Rows are points. Each copy is the shape, with its points in the same order, stretched, turned, moved and blurred by noise. Is it also mirrored, or only turned?

Shape:
-0.195	0.248
-0.140	-0.351
0.069	-0.005
-0.097	0.499
0.091	-0.168
-0.029	-0.001
Copy 1 (6 x 2):
-0.210	0.237
-0.057	-0.382
0.085	0.020
-0.160	0.501
0.123	-0.152
-0.012	0.003
Copy 1 is: only turned
Copy 2:
-0.294	0.291
-0.162	-0.339
-0.015	0.025
-0.222	0.547
0.059	-0.143
-0.073	0.031
Copy 2 is: only turned
Copy 3, 6 rows:
-0.239	0.114
-0.071	-0.416
0.083	0.004
-0.225	0.419
0.146	-0.131
-0.014	-0.059
Copy 3 is: only turned
Copy 4:
-0.034	0.317
-0.250	-0.332
0.080	-0.094
0.147	0.411
-0.013	-0.259
-0.047	-0.004
Copy 4 is: only turned

Shape:
0.136	0.259	0.247	0.291
-0.537	-0.077	0.019	-0.396
0.065	-0.064	0.248	-0.021
0.280	0.400	0.312	0.132
-0.152	0.072	0.156	0.105
0.025	-0.043	0.075	0.124
-0.113	0.178	-0.355	-0.250
-0.138	-0.074	-0.003	0.020
Copy 1 (8 x 4):
0.142	0.409	0.213	0.158
-0.236	-0.346	0.339	-0.431
0.245	-0.022	0.261	0.030
0.282	0.469	0.236	-0.079
-0.080	0.098	0.232	0.079
0.063	0.011	0.084	0.154
-0.048	-0.135	-0.162	-0.435
-0.044	-0.095	0.057	0.046
Copy 1 is: only turned
Copy 2, 8 rows:
0.293	0.118	0.171	0.266
-0.471	-0.279	0.034	-0.487
0.071	0.209	0.167	-0.168
0.511	0.056	0.079	0.165
-0.056	0.016	0.175	0.027
-0.026	0.217	0.071	0.044
-0.207	-0.105	-0.473	-0.090
-0.194	0.105	0.032	-0.049
Copy 2 is: mirrored
